Rows are points. To make a cloud, some directions were put in groups of two or more. Within a group, all points are equally far from the middle, so they leave a hole (a ring in 2 directions, a hollow ball in 3). The other directions are filled evenly. Then the cloud was stretched, turned, moved and blurred a little. Count the holes, and give their numbers of directions, smallest first.

Cloud:
[[  8  25  28]
 [ 30 -28  -5]
 [ 32 -40  21]
 [ 25  10  45]
 [-10  21   0]
 [ -3  23  18]
 [ -1 -26 -14]
 [  8  49  -8]
 [ 50   0 -19]
 [  1  -7 -31]
 [ 17 -41   2]
 [ 22  36  19]
 [-14   5 -11]
 [ 20  22  33]
 [ 34 -13 -24]
 [ -4   4  47]
 [ -9  15  20]
 [  3 -26 -16]
 [-13  -1 -14]
 [-18 -43  11]
 [ 60  20 -18]]
Holes: 1 (2)

Cloud (27 x 4):
[[  0  -7  42   8]
 [-55  19 -11  13]
 [  4 -54  16  -4]
 [-60 -13 -16  17]
 [  0 -17  49 -11]
 [-51 -19 -34  12]
 [-20 -12  39  10]
 [ -9  -4  20  55]
 [ 14 -11 -34  12]
 [ -3  13 -37  -3]
 [-41 -27 -10 -18]
 [-24   5  33  35]
 [  5 -32 -10  40]
 [-38 -16  23  42]
 [-34  14  24  -8]
 [-49 -12 -16  -8]
 [  4 -20   4  49]
 [-22 -18  41  -6]
 [ -7  -8  37  21]
 [  3  -7 -41  -6]
 [ 29 -34 -15 -10]
 [-12  35   7  21]
 [  6 -17  16  39]
 [ 16 -19   3  33]
 [-32 -34  22 -15]
 [-37 -17  23 -22]
 [-16 -25  17  51]]
Holes: 1 (3)

Cloud, 46 rows:
[[-29 -21   8  11   4  13]
 [ 26  28 -48 -19  26   4]
 [  4  30  18  23  20  23]
 [ 15   4 -53  -4  26  13]
 [-24  17 -38 -12  25   5]
 [ 27 -19 -35   1  35   0]
 [ -9   7  -5  -2   1 -59]
 [-12  37  18 -21  14  31]
 [ 25 -13 -33  21  -6 -26]
 [ 24  -3 -46  -8  35   4]
 [-31  22 -27 -33 -33  11]
 [-33 -15   0 -19 -20 -33]
 [-32 -18  -3 -23 -27 -26]
 [-14 -11  33   2  33   6]
 [ -8 -43  16 -42  -3  -9]
 [ 14  21 -30 -32  38 -31]
 [ -4  40   6  29  21  -7]
 [  7  35 -24  30  -2 -20]
 [  1   2  37 -45  -8   1]
 [ 21 -32 -30 -30  25 -27]
 [ 39 -19  -2   7  29 -25]
 [  7  24  15  19 -19 -38]
 [ 36  10  11 -19  35   8]
 [ 31 -10 -25 -19  29 -41]
 [ 30 -22 -17  21 -18  -6]
 [ 10 -53  -4  -6  10  -6]
 [  6   9 -10   1  31 -53]
 [ 27   4 -23 -28  -7  44]
 [ -9  49   6 -40  16  -8]
 [ 23 -22  -3   3  34  26]
 [ 42  23 -10 -33   5   7]
 [ 23 -21 -16   9  28  28]
 [ -8  48 -38 -21 -23  -7]
 [ 20   5 -48 -29 -22  30]
 [ 35  -3 -23  -5 -34 -22]
 [ -8 -18 -36 -17  35 -11]
 [ 33  -3 -16  34  -4 -12]
 [-21 -16  13  16 -13  23]
 [ 41 -14   6 -18  33 -11]
 [ 24  -4   9 -30  27  30]
 [ -1  60  -3  -2  11  10]
 [-28  -2 -29 -11 -36  14]
 [ 13 -26 -33 -34  34   5]
 [ 22  12 -38 -45 -19 -31]
 [ 36  -7 -21 -21 -24 -35]
 [ 24  10 -13  27  -3 -37]]
Holes: 2 (3, 3)

Cloud:
[[ -5 -43   0  31 -24  21]
 [-22  25  13  15 -33  15]
 [  4 -11 -42  18  47 -27]
 [ -4 -30  -7  18  24 -26]
 [ 13  -3 -18   2  60 -27]
 [  8 -31 -50 -14  -3 -23]
 [ -7  23   9  30 -11 -43]
 [ 15  -1 -18 -20 -39   8]
 [-11  33   0 -15  -4  -7]
 [  7  33 -40   3  21  15]
 [-18  -7 -24  22  37   7]
 [-18  -2   9 -23   5 -17]
 [  8 -24  -5  18 -31 -29]
 [  9  10 -32 -38 -19 -18]
 [ 22 -15  12  10 -36  34]
 [-17  19  31 -19  40  29]
 [ -8  50 -37 -14  23  13]
 [ -2 -12  29 -30   3  31]
 [ 28  16 -20  18  33  -6]
 [-34  -3 -14  13  29  26]
 [ -6   5 -34  -5  17  30]
 [ 16 -31 -27   7 -30  28]
 [-16   1  27   9  -1 -18]
 [ 31 -23 -52 -26  27  28]
 [  5  -7  32  -3 -40  30]
 [ -9  27 -20   3  12  38]
 [-22 -18 -15 -27   0  24]
 [ 23   2 -20   1   0  20]
 [-10 -18  17  39  12  23]
 [-10  21  -2  32  -9 -29]
 [ 33  20  13 -20   5   1]
 [ 20  15 -34  12  11  36]
 [-20 -41 -16   2  39  19]
 [  9  52 -42  11  -9  41]
 [ -3  21   1  40  -5 -32]
 [-21 -23 -33  24 -24 -29]
 [  6  31 -37 -41  27  30]
 [ -9  -5 -11 -28 -31  49]
 [ 19 -39 -17  -8 -11 -31]
 [ -4  -4   8 -58 -11  34]
 [-22  34 -31  22 -18   0]
 [-20   0  -1   4   3 -40]
 [  8   4 -19  48  23 -14]
 [-10  -7 -38  20 -18   1]
 [ -1 -22  32  30 -16   2]
 [ -8  -5   1  17   2  32]
 [ -6  19  -5  -9  11 -32]]
Holes: 0

Cloud (73 x 8):
[[-31 -11  -5   5  38 -22  -3 -22]
 [ 27  33 -26 -10  12 -24  27  16]
 [ 47 -18   5 -28 -32 -34  25  -1]
 [-12 -26   9  -3 -26 -50 -47  -7]
 [ 37 -26  -6  19  14  -1  35 -38]
 [-16   8  14   3  40 -38 -10  -7]
 [ 20 -26 -27  25  41  10   4  -9]
 [  2 -17 -20 -47 -14 -40  17   6]
 [ 26  36  -6  23  -1 -14  20  37]
 [ 38   0   5 -37   4  -4 -34  -3]
 [ 22  30 -32  21  21  -9 -24   8]
 [-27  31 -12 -28  -1 -33  36 -26]
 [ 39  -5   4  29  19 -26  37  -5]
 [ 34  -6 -24  23 -16 -10  29 -20]
 [ -2 -12 -19   8 -19  33  -5 -35]
 [ -1  27  12   5 -30 -34 -30  -5]
 [ 35 -15 -21  20   6  15 -40 -33]
 [ 24  -9  16  36  30 -54 -25  24]
 [ -8 -19  31 -37  -7  12   3   5]
 [ 13  -5  43 -20  10 -47  -6  21]
 [-18   9 -17 -23 -12  34 -10 -16]
 [ 13 -20 -33  29  10 -32  34  34]
 [  1 -60  15  -6   4  -4 -11  -5]
 [  3  -6  29  31   6   8 -42  -4]
 [ 23  32 -46  -2   6 -42  44 -28]
 [-23   3 -24 -23  21  12  41 -37]
 [ 38 -15 -15  -3 -16  -9 -40  11]
 [-23 -35  -6 -23  36 -10 -17 -29]
 [-26  -5 -21 -45   9 -19 -30 -27]
 [ 28  -4 -17 -34   5 -28  52  35]
 [-11  11   7  37  12   7 -37 -33]
 [ 38 -12  27  -1  26   4 -26 -32]
 [ 36  13 -18  31   2 -12 -17 -14]
 [-28  -1 -15  13  16 -39  34   1]
 [ 20 -22  -7 -36 -34 -47  15 -46]
 [-24 -11 -21 -19  13 -18  21  29]
 [  2 -28  -6  23 -16 -27  24 -35]
 [  4  55   0 -22   5 -41  36  -7]
 [ 16 -60  -4  12  16 -36 -20   4]
 [-13 -44   3  -8  12 -60  -5 -20]
 [-16  19   2  14  44 -45 -26 -14]
 [ -5  30   7  31 -10 -36  -6 -52]
 [-22   5  13 -22  35 -20 -12 -25]
 [ 26   4  32 -15   7 -36 -29 -33]
 [ 11  44 -15   3  28 -37  12  -8]
 [-13  38  -1  -6  22 -57  10   5]
 [ 46 -20   4 -28 -28 -30  15   3]
 [  8 -11 -19 -45 -29 -19  11 -26]
 [ 12  11  43 -30 -20 -23  12 -21]
 [ 30   1   9  12  35 -36   2 -31]
 [ 42 -16  12   6  26 -17  35 -27]
 [ 10 -40  10   9 -39 -43  24  11]
 [ 41 -27   8 -31  21   6  -2 -26]
 [ -2 -20 -35 -47  17 -25 -31 -21]
 [ 18   3  46 -33  -1   9  10  26]
 [ 25 -16 -17  16  31 -58  22  24]
 [  2  -8 -52  -8  25  18 -18  17]
 [-11  32   5  -4  13 -30  18  44]
 [ 38  21  20  23 -17  19  17  27]
 [-12   3   9 -19 -30 -28 -35 -39]
 [ 20 -24 -26  12  57  12 -22 -38]
 [ -3 -25 -18  19 -10  -2 -21 -46]
 [ 25  26 -39  16   1 -43 -22  22]
 [ 12   5 -49 -12 -24 -40 -26  -6]
 [ 13  -1  35  25  15  -4 -16 -27]
 [ 39 -12  21   9  30 -15  27 -13]
 [-31  -9   2   5  31 -59  -7  -1]
 [-24   1 -17  33  11  20 -32 -27]
 [ -7  -1 -53  -4  -1   5 -25  -5]
 [ 11 -35 -15 -31  33   0   6 -43]
 [-14 -27 -10 -23  25 -20  25 -46]
 [ 33 -28  -9 -40   2  20 -24 -25]
 [ 30   9 -36  23 -10 -29   3 -30]]
Holes: 2 (2, 3)

Cloud:
[[  7 -18 -11  25  16  36  -8 -25]
 [ -8   6   5  14  36  17  -6 -25]
 [ 27   3  29   9 -19   2  -9 -27]
 [ 13 -20  15 -16 -37   7  -2  -1]
 [-16  17  26 -22   0  -1   7  24]
 [ -3  26  27  18 -13 -50 -35 -11]
 [  2 -30  34 -16  15  22 -26   2]
 [-16  22  18  34   9  27 -17  10]
 [ -1  15 -15  16 -60 -26 -40   4]
 [ -4  22   6  28 -54 -45  -3  -7]
 [  8 -43  39 -10   3  16  -6 -29]
 [-29  -9  -5  26   4  11  13  19]
 [ -1  26  23  26 -34   8 -18 -20]
 [-16 -27   8  -1  28  -8  20   2]
 [ -2 -27   1 -25  -7  18  35 -31]
 [-31  -2  25 -11 -23 -37  -4  -5]
 [ -1 -20  26  10 -21   3  11  35]
 [-12  12  31  34  -5 -29 -44  -2]
 [ 22 -12  34  25  -3   1  23 -28]
 [-19 -21  39 -11  -5  27  -5   4]
 [-13 -22  -1  11 -36 -41 -38 -14]
 [-12   3 -25  17 -23  -1  23  16]
 [  0 -40 -10  -8  -5 -10  -7 -32]
 [ 31 -27  30   4   9  32 -19   0]
 [ 23 -38  -8  -8   5  13  30  17]
 [ -4 -26   8  35 -49 -10 -10  -6]
 [-12  20  11 -27  17   7   8  13]
 [ -7   5  19  45 -26  28 -29  -4]
 [ -1  -9  14   4 -42 -27  28  -6]
 [ -5  20   9  40 -12  37 -27  -1]
 [ 16   0  20  31 -12  30 -26  -3]
 [  4 -24   2  14 -14   5 -48   8]
 [ 12  15   8   0  26  28 -17  -9]
 [  1 -25  11   4 -24  37  -5  14]
 [ 15  17  -9   7 -40   1 -25   5]
 [ -9  22  37  33 -18  -9  -6 -14]
 [-13  20   6  31  19  12  13 -16]
 [ -6 -30  -8  22  -1 -26   9  -4]
 [-23  31  -9  -9 -14  14 -27  -1]
 [-35  30   8   5 -24 -24  -5 -38]
 [ 17 -21   6  34  25  -2  22   4]
 [-41   5  17   3 -31 -24 -27  11]
 [ -8  17 -29  -7 -20   9 -28  -4]
 [  7  -9 -20 -27   5   8   4 -16]
 [  3   7  13  -8 -18   1  20 -42]
 [ -8 -32  11   7  13  -1  42   3]
 [  0 -16  18 -23 -20 -34 -24   2]
 [ 21  11 -27  13   2  -6 -15 -28]
 [ 26  -4  34   6  31  48  18   9]
 [-11 -10   4  15 -27 -19 -22  33]
 [ 12 -42  39  -9 -11  27   4  -9]
 [ 43 -19  20  10  18  10  37 -29]
 [-33  -9  15   6 -22  18 -40  -4]
 [ -9 -12  14  17 -47 -27  -5  17]
 [ -3 -37  -3  -1 -24 -14 -17 -33]
 [-11 -20  11  13  26  30  12 -30]
 [ -5 -21 -36  14 -30 -14  -1 -17]
 [ 10  -9   7  -9 -44   8  -6   4]
 [ 35  -9   4 -13  33  -8   1 -37]
 [-13 -19   6   5  -2  52  12  14]
 [ 31 -13  10  24  10  -5 -39  16]
 [ -1  17  13 -16 -26  -4 -31 -16]
 [  4 -13   0  11  41   4 -24  -6]
 [  3  23  22  14 -38 -15   8  17]
 [ 11 -42   0  12 -19 -28   3 -16]
 [ -3 -32  14   9 -19 -26  27  -4]
 [ -7 -15  39  28 -11  16   1  22]
 [ 29  -5  15 -14 -31 -35 -13   0]
 [  3 -30 -16  -5 -28 -11   5 -31]
 [ 14   7  30  14   5 -53 -13 -18]
 [-43   8 -10  -4  -5   1  20 -11]
 [-20 -24 -10   9  10 -26 -14 -16]
 [ -3  11  43 -22  -9   5  24  19]
 [ -4  21   8  13  21 -25  15 -15]
 [ 26 -21 -15  38  12  -2  -6  -4]
 [ 12   9  20   7   6 -20  43 -16]
 [-24 -15  34   2  -1  -4 -34   1]
 [  9 -26   7 -15 -36 -29 -17 -16]
 [ 17   7  39   9   7 -43 -28  -5]
 [ 16 -29   5   4  -6   9  11  36]
 [ 16   1  31  25  -3  35  -9   3]
 [-21   0  13  24   6 -11 -28 -44]
 [ -7  -4 -17  -8 -24  28 -17   5]]
Holes: 3 (2, 2, 3)
